Each wall is flat, endless, passes through zero and stands at right angles to its row. A trip goes straight from one point to another. Which walls does it cross, in order?
(in the rows, 128 means zero)

Walls:
(1): [211 139 140]
(2): [135 153 140]
(3): [141 160 107]
(4): [175 117 106]
Trips:
[ 98 123  94] to [199 147 168] -> 4, 1, 2
[166  50 142] to [ 39 141 117] -> 1, 4
[123 120 133] to [106 162 170] -> 2
[174 119  83] to [147 114 220] -> 2, 3, 4
[175  75 144] to [189 108 113] -> 3
[133 123 112] to [145 123  85] -> none
[109 190 138] to [118 139 125] -> none
[153  83 155] to [182 168 100] -> 2, 3
[188 175 122] to [126  49 171] -> 3, 2, 1, 4
[178  89  92] to [185 162 126] -> 2

Walls:
(1): [ 60  77 159 116 109 134  34 109]
(2): [147  66  59  72 101 113 131 164]
(3): [ 58 225 139 169 116 141 119 112]
Trips:
[147 174 113 130 114 141 170 106] to [169 110 160 182  73 139 101 119] -> 1, 3
[107 146 148 130 159  84 147 171] to [ 99 111 111 133  98 120  79 110] -> 1, 2
[169 110 144 112  61 149 113 124] to [107 180  89 147  76 166 178 135] -> 1, 3, 2

Walls:
(1): [137  75 134 139 163 159  94 133 188 153 127 179]
(2): [ 86  87 133 156 142 123 130  71  88  73 127 114]
(3): [115 171  94 106  86 100 125 139 163 147  92 129]
(4): [142  48 101 188  97 121 115 115 122 154 180  70]
(5): [134 153 139 118  85 185 132 109 184 103 166 135]
(6): [132 115 225 120 117 122 102  81 189  21  84 120]
Trips:
[185 195 173 100 130 192 123 103 120 116 130  34] to [102 157 131  82 117 121 144 183 173 107 105 166] -> 3, 1
[ 47 167 101 115 138  35 139 129  50 121 140 113] to [102 138  94 130 113  52 137 118 115  75 159 183] -> 6
[160 175 161 157  77  85 161  82 153 105 159 174] to [177 184  95  85 111 148 156  91 142 140 154  99] -> 6
[165  67 163  69 148  91  85 127  33  86 126 248] to [146  97 139 145 150  93 111 147 164 134  83 161] -> 2, 3

Walls:
(1): [120 170 131  76 114 116 181  76 142 119  82 150  80 117 115  81 136  82
 178 200]
(2): [160 178 100 110 205 113  88  80 116  94 143  58 151 154 102 147  72 120
  93 108]
(3): [ 53  68 184 118 168 101 129  55 163  38 127 109 110 120  87 117 166 110
 165 163]
(4): [ 61 107 141 100 162 151  71  49  85  83  68  94  99 196 134 137  67 127
 198 164]
(5): [ 61 174 164 161 169 151 126 132 161  86 213 159 141 103 121 180 132 199
 116 109]
(6): [138 154 119 117 144  76 109 127 150  61 139 106  68 159 135  81  87 110
  74 130]
(7): [ 76 172 144  82 142 174 118 118 124  71 107 100  71 145 169  75 132  65
 103 158]
Trips:
[198 128 129 144 185  94 187 218 135  65 156  52  73 123 129 105 106  83
 106  90] to [127  72 123 126 114 134 134 163 151 126 170  99 169 105  40 171  83 117
  94  71] -> 7, 5, 6
[100 104 164  76 105 151 113 159 189 101  63 129 218  69 158 143 151 138
 161 154] to [ 82  79 123 127 153  95 187 185 173 140 114 169 109 164 150 154 149  52
  79  70] -> 4, 5, 1, 6
[152 103 166 138 117 203  93  89 152  83 153 120 133 137  95  69 134 155
  68  53] to [ 92 126  86 159  73 106 132 116 113 131 195 153 185  91  77 127 142 222
 142 105] -> 7, 6, 2, 3
[157 189 194 111  87  42  82 119  69 148 107 151  44 150 141 131  61 118
 110 146] to [135 134 140  67 108 169  95 117 164  90 118 202 113 124 169 145 113 160
 113 117] -> 2, 5
[158 133  83  62 107  90  64 139 116  78  88  68 122  83 128 116 126  27
 158 185] to [122 134 121 191 124 119 153 126 129 107 152 136  60 117 141  85  87 136
 120 134] -> 2, 5, 4
